Every row gives one point. Any point is a mix of the corners, with weights that add up to 1. It lies inside the corners' shape when no weight is negative. Say inside or outside, and name the corners with a negative weight.
In the rows, 128 means zero.

Corners:
(1): [128 165]
(2): [79 29]
(3): [179 164]
Points:
[143 182] -> outside (2)
[155 159] -> inside
[171 159] -> inside
[87 79] -> outside (3)
[169 155] -> inside
[168 159] -> inside
[165 153] -> inside
[125 145] -> inside
[166 180] -> outside (2)

Corners:
(1): [155 142 105  34]
(2): [ 58  98 100 174]
(3): [136  79 231 216]
(4): [ 94 148 138 158]
(5): [183 118 102  78]
Points:
[121 104 187 186] -> inside
[146 110 156 138] -> inside
[ 95 128 141 156] -> outside (5)
[106 124 106 138] -> outside (1, 3)

Corners:
(1): [ 93 139 188 175 154 140 211 152]
(2): [134 139  53  39 118 137 176 203]
(3): [156  89 199 114 136 165 104 105]
(4): [146 170  49 132  79 199 125 186]
(5): [134  90 155 152 196 198 107  26]
(6): [191 188 113  64 170 138 111  33]
(7): [198 160 109 126 225 107  75  30]
(8): [ 39 134 146  68  80 108 151 150]
(9): [103 114  90 166  93 104 194 149]
Points:
[148 133 124 110 166 159 123  72] -> inside
[119 117 141 149 133 159 175 132] -> outside (7, 8)
[129 123 144 114 127 160 144 126] -> outside (7)
[103 120 133 128 168 126 150 105] -> outside (3, 4, 6)
[141 152 118  94 135 143  97  66] -> outside (1, 2)
[ 58 100 169  99 112 129 190 164] -> outside (4, 6, 7)
[159 176  63  84 150 159  99  98] -> outside (1, 3, 9)

Corners:
(1): [146 132 115 129 104 129 168 144  37  80 149 102]
(2): [ 75 214 246 147 246 124 142 149 181  96  11 138]
(3): [199  44  67  44 114 141 122  89 147  77 112 151]
(4): [103 138  99 119  95  36  61 160 107 151 159 209]
(5): [134 100 138  78 152 144 109  48 131 197  75  73]
(6): [141  80 211  96 184 106 121 157 186 147  28 187]
(7): [111 125  90 157 151 179 100 184  78 197 145 114]
(8): [ 96  71 146 114 105 118  80 134  79 149 193 119]
(9): [184 120 167  70 132  89  68 225 104 117 102 132]
(10): [ 61  90  38 173 175 137 154 112 170 198 155  61]
(11): [129 126 120 172 107 184 145  95 109 192 191  27]
(12): [107  69  27 102  23 160  70 107 132 167  82 142]
(13): [137  74  82 206 169 172 159  49 160  82  80  75]
Points:
[116 110  78 156 142 151 129 119 125 152 129  89] -> outside (6, 8)
[100 124 138 121 129 126 100 158 110 168 126 124] -> outside (3, 13)
[119 103 106 176 118 128 116 154  80 163 195  98] -> outside (2, 3, 5, 12)
[123  99 119  96 119 113 103 126 120 149 132 128] -> outside (7, 13)
[ 94 123 125 140 149 132 129 120 122 142 104 114] -> outside (3, 9, 11)
[124 109 104 163 137 164 139 132 103 139 181  55] -> outside (4, 5, 6, 12)
[123  96  90 125 111 147 119 114 128 152 125 105] -> inside

Corners:
(1): [ 47 185 145  92 144  55 102 119 155 161 189 150 125 143  43 111 138  63]
(2): [114  81 107 191 135 157 163 133 118  27  55 102 134  63 152 112 141 138]
(3): [122 190 182 129 116  92 133  74 156 146 137 130  89 172  95 101 135  74]
(4): [127  33 133 162 133  97 140 112 156 108  99 112  99  96 114 111  93 176]
(5): [148  88  68 132  57 121 163 159 114 123 132 123 138 189 173 128 161  99]
(6): [162 134  78 134  73 132 121 160 111 141 132 176 163 126 117  85 143 185]
(7): [151 112 149 137 168 116 135 108 166  23 101  97 123 125  76 133 104 115]
(8): [136 102   7 147  87 157 113 116 103 140 122 135 165 133 135 150 141 164]
(9): [134  86  98 140 102 119 112 151  90 117 135 111 158  82 122 140  86 145]
(10): [ 79 164 178  85 170  48 149 112 110 137 174 110  98 158 162 117 188  88]
(11): [ 85 122 126 148 129 110 148 101 170  42 146  93 106  76 113 144  83 146]
(12): [164  72 174 145 174 140 122 132 128  28 112 145 127  56 143 122 137 117]
(13): [133  79  61 112  89 172 119 167 112 149  98 116 168 163 164  99 116 160]
(14): [ 76 195 151 110 170 104 176 116  90 154 224 145 147 160 124 104 145  62]
(15): [125 135  89 156 115  83 133 169  96 139 117 171 121 152 150 121 130 177]
(16): [154  87  55 135  95 122 150 171 134 150 100 131 169 100 186 119 131 170]
(17): [103  91 144 212 142 115  96 146 147  68 164  60 152  88 140 132 143 152]
(18): [ 85 193 156  81 166 116 112 158 105 192 167 125  70 132  75 112 164 100]
(19): [ 57 171 187 105 154  87 152 127 122 179 185 127 119 156  78 178 165 126]
Points:
[106 118 115 127 136 110 133 143 129 129 148 117 127 130 131 130 139 133] -> outside (2, 3, 6, 9)
[109 113 138 137 130 105 137 138 133 119 128 122 113 118 131 116 141 137] -> outside (7, 8, 9, 14)
[ 99 146 125 127 129  98 139 132 127 139 157 137 126 134 120 116 147 116] -> outside (7, 9, 13)
[114 128 126 127 130 110 128 133 128 126 149 120 128 134 119 122 132 124] -> outside (2)

Corners:
(1): [116 159 110 100 123 175 149 146 105 133 180 187 107 107 103  89 115 120
 107 103]
(2): [169 232 120 212  41  85 109 151 164 152 120  64 112 194 163 141 162 183
  57 114]
(3): [209 144 151 142 148 123  64 160 171 137 106  54 129 140  98  98 121 135
  22 129]
(4): [159 137 143 135 143 174 138 128 128  89 165 141 177 130 144  46 138 129
 123 174]
(5): [186 109  85  82 135 150 140 120 103  15 169 120  61  79  80  79 105 101
 185 168]
(6): [116 123 122 184 110 144 128 192 105 121 178 112 176  79 182 195 112 110
 145  95]
(7): [119  63 139 147 163 196 155  72  73 100 112 113  69  89 102 118  94 148
 170 159]
(8): [116 130 103 106 193 178 195 130 153  87  84 179  96 128  94  94 175  86
 178  85]
(9): [123 105 125  82 137 235 145 190 116  74 166 188 199  67 154 183 115 174
 189 101]
(10): [173 140 118 147 146 176 130 128  87   7 143 189  73  54 113 121 178  91
 186 201]
(11): [191 106 119 137 159 156 173 114  66 109 148 119  82  88  31 153 136 140
 192 162]
(12): [ 62 124  67 139 155 179 133 139 109  81 101 120 164  85  61 140 155  39
 184 192]
(13): [159 182 159 123  89 120 115 116 142 220 121 159  74 203  74 100  50 153
 146  89]
(14): [170 196 188 114 155  85 121 171 108 161 106  63  76 206 122 118 123  97
  53 173]
(15): [233 217 107 132 111 139 137 132 114 180 157  54 129 183 175 107 152  95
  84  96]
(16): [223 186  19 118 100 114 157 140 134 150  84  86 146 180 147 106 106  99
  81 179]
(17): [150  84 150  99 111 174 189  46 142  76 167 163 112  99  81 131 191  58
 234 117]
(18): [141 144 137  94 158 201 157 146 111 118 193 141 194  49 173 159  36 153
 170 129]
(19): [168 135 124  47 155 119 144  28 113 111 123 175 167 127  85  95 114 134
 125  63]
(20): [221 153 161  72  43  85 168 125 113 108  79  76  99 119 131  89 156 198
  99  73]
(21): [167 164 127 149 184 126  66 195 180 194 140  51 147 135 213 144 110 160
 103 157]
Points:
[162 143 120 109 140 147 137 132 130 101 130 135 122 117 105 110 128 126
 138 139] -> outside (6, 7, 15)
[172 144 133 125 125 137 123 129 131 139 134  97 135 136 123 124 111 133
 124 134] -> outside (1, 8, 10)
[142 152 134 138 141 145 128 147 129 136 130 122 131 133 125 133 119 127
 115 139] -> outside (5, 15, 20)
[164 158 122 127 122 145 132 138 126 115 136 119 126 128 138 119 131 121
 122 128] -> outside (11)

Corners:
(1): [122  92 211 198 107 202 166 120 105 202 177 137  70 117 135 153 193 104
 126 169]
(2): [137 145 115  89 157  99 115 124 164 125  71 143 116  40 137 118 123 124
 175  80]
(3): [ 33  79 171 104 130  97 102  99 113 187 137 100 114 158  68 136 212 188
  60 163]
(4): [101 100  86 136 148 135  64 109 148 142  73  85 147  76 138 135 129 137
 132 126]
(5): [160  87 132 106 166 134 147 111  74  56 179 164 110  92 163 125 114 120
 143  40]
(6): [103 153  91 127  40  61 119  83 170  94 126 122 135 138 141 117  98  68
 111  94]
(7): [ 68  92 136 103 127 121 158  90  92 141 140  89  74 133 128 132 171 143
 112 155]
(8): [ 80  84  91 162 184  75 140 129  76 196 145  85 106 207 140 130 132 113
 168 160]
(9): [171  87  99  81 201  97 161 143 113  87  73 180 138 107 127  92 159 121
 161  93]
(10): [143 102 120 108  93 169 140 106 205 155 159  80  87 144 139 173 175 173
  93 168]
(11): [132 122  77 149 154  97 148 145  81 154 114 101 176  77 219 110 130 132
 140  93]
(12): [172 151  86 111 139 150 131 215 137 182 169 103  92 145  81 132 130 209
 100 130]
(13): [ 78 129 114 102 133 131 111 171 157 151 154  74 112 149 126  89 163  61
 136 141]
(14): [115 128 155 138 153  72 131 146 114 117  92  38 135 159 165 145 135  69
 155 118]
(15): [178  94 133 114 153 249 141 165 163 228 121 107  34 127 196 174 114 173
  76 123]
(16): [123 115 150 185 172  61 196 174 106  86 131 199  63 156 173 131 145  73
 151  88]
(17): [138  70 116 144  77 117 100 190 133 209 121 121 140 107 144 124 165 112
 179 188]
(18): [122 223  91 102  61 117 110  78 145  86 165 218 107 157 177 142 179 124
 139  14]
(19): [ 72 132 171 136 110  37  61 135 163 131  80  94 145 131 118  69 122 109
 132 224]
(20): [177 130 126  93 137  92  80 107 133 104 119  33  79  92 159  99 163  84
 124 131]
(21): [116 137  71 148 125  25 112 120 119 122 119  72 155 140 127 165  80  59
  75 219]
Points:
[121 106 125 132 115 105 110 150 136 161 119 110 123 123 141 121 144 117
 140 162] -> inside
[115 111 125 132 117 119 128 114 134 140 137 121 105 137 151 133 152 115
 116 141] -> outside (2, 12, 14)
[109 101 103 127 128 111 129 138 122 152 133 127 118 134 139 129 142 136
 123 140] -> outside (1, 2, 14, 20)
[128 112 126 128 148 120 116 149 131 156 120 112 114 120 145 118 150 128
 146 130] -> outside (6, 7, 21)
[116 109 128 128 130 122 128 120 130 149 128 106 104 127 149 134 151 117
 124 136] -> outside (12)

Corners:
(1): [187 181 131  95 194 166 125 101  13 249  93 116 122  94 152 244 158  86
  76 156]
(2): [ 65 159  95 125 128 113 148 170 160  70 155 117 149 111  67  69 128 103
 164 148]
(3): [109 148 116  90 152 206  91  47  89 184 142 104 101  82 201 188 147  95
  85 158]
(4): [ 42 130 120 141 133 193 162  91 142 194 112 183 121 120 178 132 186 143
 200 157]
(5): [101 136 105 161 130 162 120 107 187 166 100 166 155 104 150 118 150 109
 165 116]
(6): [127 114 147 132 180 155 106 168 151  96 152  87 163 149  44  94  99 107
  96 130]
(7): [134 189 122 137 173 184 126  55  58 198 122  91 106 106 190 246 198 163
 149 107]
(8): [ 90 130 111 115  71  85 160 123 188 106 178 172 163 158  62  50 111 134
 138 160]
(9): [ 83 152 166  93 159 149 165  89 117 213  77 147  91 119 168 164 126  75
  94 123]
(10): [152 146 119 167 123 143 137 157 103 101 201  66 116 153  70  40  88 130
  97 153]
(11): [168 123 153  76 189 167 111  88  74 203 113 101  63  72 195 171 183 112
  78 133]
(12): [151 145  80 124 147 132 130 169 111 121 157 139 114 163  93 103  87 142
 132 135]
(13): [ 37 156 152 152 126 164 109 166 182 111 122 168 120 156 151 108 183 145
 132 163]
(14): [ 92 148 146 146 170 140  97 121  89  99 138 127 139 111  68  71  55 130
 109 164]
(15): [ 33 164 110 129 119 166 153 138 182 134 172 188 128 102 112  62 128 142
 122 146]
(16): [112 113  76 134 117 125 151 160 110  60 144 141 190 119 107  40  88 130
 121 108]
(17): [121 177 110 144 196  97 139 174  98 143 180  98 162 185 101  73  98 106
 119 132]
(18): [ 98 132 109 177 145  94 139 164 161 106 187 133 146 127 111 121 129 100
  91 125]
(19): [ 42 112 101 126  96 163  93 117 181 197 151 146 121 117 123 123 170 141
 179 109]
(20): [ 46 144 165 111  91 182 129 108 174 105 189 197 105 117 134  87 174 113
 204 143]
(21): [125 135 141 161 101 135 159 168 144  92 196 108 156 122 106 100  81 175
 154 151]
Points:
[104 148 119 131 133 149 135 123 128 145 150 136 124 124 128 115 132 126
 132 139] -> outside (6)
[ 94 150 123 119 135 143 122 123 122 129 147 137 114 116 120 113 136 118
 115 143] -> outside (4, 5, 6, 17, 21)
[ 90 149 117 135 132 149 135 131 136 132 153 139 139 124 115 105 126 126
 134 138] -> outside (11)
[ 87 138 134 125 148 153 129 136 141 144 133 145 126 115 124 112 134 114
 136 133] -> outside (3, 7, 8, 10)
[ 79 156 136 143 147 165 128 124 134 153 141 134 126 123 137 130 148 122
 141 143] -> outside (8, 11, 12, 16)
[ 93 147 126 121 137 157 129 117 130 147 140 143 128 116 128 118 128 127
 134 143] -> outside (10, 18)
[ 91 149 131 133 148 150 125 130 136 144 146 127 123 142 125 107 135 126
 143 145] -> outside (1, 15, 16, 18)
[ 87 141 124 133 123 148 136 127 145 128 150 144 135 126 113 104 127 123
 137 141] -> outside (11, 17)
[110 141 113 129 147 150 127 117 124 149 146 135 139 112 131 128 138 125
 139 135] -> outside (9, 10, 13)

Corners:
(1): [151 147 124  56 143  78 100 137  85 143 176 155  52 153 145 166 123 139
  97 113]
(2): [131 135 125 156  48  87 152  81 186 199 217 149 122 146 114 109 142  90
 209 107]
(3): [184 173 127 168 111 154 109 109 119  62  22 165 118 164  76  97 217  44
  69 128]
(4): [134 127 107 149 104 147  95 122 142 147 197 163 185 101 122 126 140 129
 207 163]
(5): [157 150 118 154 109  72 172 131 143 128 137 144 111 104 181 147 130 114
 175 141]
(6): [118 129 152 120  69  94 181  70 102 119 181 147 170  71 179 143 125 116
 166 133]
(7): [173 153  91 195 129 226 134  88 135  92  84 117  76 160 119  73 144 105
  31 133]
(8): [111 147 124  32 120  60  21 156 147 107 226 136 101 134 114 167  50 204
 144  78]
(9): [119 200 136  71 125 142  43 134  98 160 205 163  83 127 172 113  47 132
 134  85]
(10): [174 136 175 174 158 188 160  77 120 108  61 110 110 157 109  38 214 117
  96 155]
(11): [124 139 184  89 103 149  65 176 141 139 210 139  83  67 138 208  77 196
 134  96]
(12): [ 78 112 159 102 111 150   7 138 215 143 150 173  52 162 157 153  43 133
 155 114]
(13): [ 94 148 165 137 168  80  31 124 102 114 190 191 112 130 112 209  62 164
 112  97]
(14): [131 126 138  66 118 100  37 134 127 131 138 216  35  75 128 132  12 128
 104  88]
(15): [170 143 109  71 102  87  38  69 122 125 174 161  51 167  91 206  28 102
 196  89]
(16): [144 107 125 208  75  95 107 115 114 158 162 110 181 110 160  98 129  68
 145 144]
(17): [129 157 119 164  44 120 130 125 114 174 108 147 181 152  91 137 132  97
 193 176]
(18): [114 122  92 161 112 131 131 108 120 153 108 119 156 108 130 114 170  77
 171  88]
(19): [116 133 129 164  98 120 192 119 160 117 182  79 154 138  73 155 150  69
 214 188]
(20): [213 120 102 192 128 168 152 131 126 115  71 166 112 220 133  62 105  60
  95 102]
(21): [179 172 150 136 187 187 119 124 145 145  71 134 139 133 114 135 137  90
  43 143]
Points:
[122 140 132 125  75  98 108 115 147 149 212 151  99 129 145 151  52 122
 169 107] -> outside (1, 3, 4, 10, 18, 21)
[147 135 132 142 113 127 108 114 134 128 129 146 115 140 120 127 122 108
 134 127] -> outside (9)
[124 146 135 126 111 121  96 132 134 136 158 151 106 124 144 141  98 121
 126 110] -> outside (4, 10, 15)
[124 142 116 101 116 101  64 104 126 131 176 157 102 124 130 147  99 120
 128  91] -> outside (5, 10, 11, 17, 19, 20)
[140 148 123 118 130 127  78 142 127 132 135 146  95 142 127 154  88 112
 116 110] -> outside (2, 4, 6, 10)
[145 130 130 133 115 132 104 115 133 128 139 139 105 144 119 131 100 119
 118 115] -> outside (3, 4, 5, 9)
[131 145 135 119 112 119  87 112 123 120 149 147 104 125 123 147 110 124
 143 123] -> outside (2, 20, 21)
[153 145 130 145 121 134 130 112 121 142 141 137 123 128 131 125 122 102
 131 133] -> outside (3, 8, 12)

Corners:
(1): [162 114 116 136 122 147 136 120 128 133 124 129 133 126 113  21 135 144
 153 102]
(2): [135 121 109 124 119 102 137 127 168 124 131 115 153 119 147  73 141 100
 170 117]
(3): [121 103  33 113 124 146 120 107 169 153 140  55 159 127 141  61 126 145
 201 117]
(4): [114 105 134  82 129 109 106 129 140  72 163 151  58 125 146 151 177 114
 129 147]
(5): [199  60 121 141 113 133 205 130 134 129  71  28 192 106 213 120 113 125
 117 138]
(6): [ 68  78 114 164 161 159 138 139 136 146 172 140 199 103  57 120 141 193
 155 127]
(7): [101 137 150 153 112 143 167 172 111 154  71 159 121 115 159  48 173 170
 192  92]
(8): [ 90 130 180 207 192 120 142 168  28 151 112 161 128 190  93 101 157 171
 120 149]
(9): [108 128 143 143 170 142 136 119 221 117 120 248 108 143 121 177 171  88
  87 133]
(10): [154 179 160  57 169  56 103 149  90  90 102 167  69 173 112  95 109  94
  89 114]
(11): [ 93 104 122  67 102  81  57 124 100 144 144 129 124  77  72  73 190 115
 122 101]
(12): [145 152  90 116 139  86  71 119 171  98 156 201  92 249  89 100  79 162
 161 182]
(13): [151 133 145 164 101 125 145 121 124 164 118 161 116 110  80 108 112 119
 161 123]
(14): [ 93 113 121  71 137 107 114 106 115 117 160 112  94 206 108 113 133  87
 115 161]
(15): [152 134 141 151 114 125 198 138 121 102 124 124 135 148 238 117 107 138
  96 168]
(16): [111 103 100 136  89  96 140 157 142  72 140 152 133  89 181 197 153  80
  50 160]
(17): [153 153 114 142 124 150 157 137 158  98  87 189 155 137 188 218 146  76
 103  86]
(18): [154 145 182 174 126 125 100 149 175  83 101 161 123 111 129 149 102 132
 119 162]
(19): [104 138 113 105 105  51 111 104 172  82 181 143  96 138 109 119 177 142
 125  85]
(20): [101  71 167 198 158 100 157 130 149  78 128 203 165 142 144 194  95 158
  97 153]
(21): [139 117 141 131 117 116  87 156 189 128 157 164  92 153 111 144 134  81
 124 127]
Points:
[143 116 130 145 127 121 152 132 137 113 124 127 141 129 147 139 124 115
 123 127] -> outside (7, 9, 11, 12)
[129 129 133 124 134 106 126 141 129 109 126 153 116 142 131 124 136 115
 113 129] -> inside
[142 133 127 125 136 126 135 133 143 122 123 137 117 151 132  97 132 127
 146 123] -> outside (11, 16, 20)
[143 133 139 132 127 109 132 131 154 108 123 169 124 137 134 122 130 127
 131 119] -> outside (3, 8, 14, 16)
[131 122 135 134 129 117 123 138 142 114 114 158 119 140 135 129 134 108
 125 137] -> outside (6, 15, 19)
[113 130 131 132 139 107 113 133 142 112 147 159 103 163 109 109 130 134
 136 144] -> outside (5, 11, 17)
